Every row gives one point. Examples show where two turns around zero, p and q, send a point. Where does a point land after both, in the order given? Backwards means that the second turn is done in reverse. Each puzzle has new turns, and all numbers are rounded.

Turn p:
[5.4, 2.3] -> [-4.2,  4.1]
[-5.5,  1.7] -> [ 0.5, -5.7]
[-1.6,  0.6] -> [ 0.1, -1.7]
[ 1.8, -4.6] -> [3.6, 3.4]
Turn q:
[0.0, 0.9] -> [ 0.9, -0.3]
[ 3.1, -2.2] -> [-3.0, -2.3]
[-6.3,  3.6] -> [5.3, 5.0]
[ 4.0, -5.2] -> [-6.1, -2.3]
[-0.8,  2.8] -> [2.9, 0.0]
Where do these land?
q, then p: [ 5.2, -3.1] -> [ 5.5, -2.6]
q, then p: [-5.5,  1.2] -> [-5.6,  0.6]
q, then p: [0.3, 1.9] -> [0.1, 1.9]

Turn p:
[-0.7, -0.5, -8.0] -> [ 5.0,  5.4, -3.3]
[1.4, 2.8, 1.7] -> [-3.0, -1.2, -1.6]
[-2.5,  2.9,  2.1] -> [-0.3, -4.0, -1.8]
[ 1.7, -5.2,  4.2] -> [-1.7, -0.3,  6.7]
Turn q:
[-0.7, -4.0,  0.0] -> [-0.6,  2.0,  3.5]
[3.6, 7.9, 2.2] -> [ 4.3, -4.5, -6.4]
[ 0.7,  0.0, -8.0] -> [-6.2, -4.8,  1.6]
[-4.8, -2.3,  0.9] -> [-2.1,  5.0,  0.3]
[0.7, 1.3, 1.6] -> [ 1.8, -0.2, -1.2]
[ 0.5, -3.0,  3.3] -> [2.8, 2.5, 2.4]
Where do these land?
q, then p: [-4.5,  3.9, -2.8] -> [ 5.9,  0.3, -3.0]
q, then p: [3.1, 3.5, 8.3] -> [-5.1,  7.9, -1.5]
q, then p backwards: [ 0.8, -2.9, -2.2] -> [ 1.1, -2.2,  2.8]
q, then p: [-0.2, -3.0,  0.9] -> [-2.3, -2.1, -0.3]
q, then p backwards: [ 0.9, -1.5, -4.2] -> [ 1.0, -0.3,  4.4]
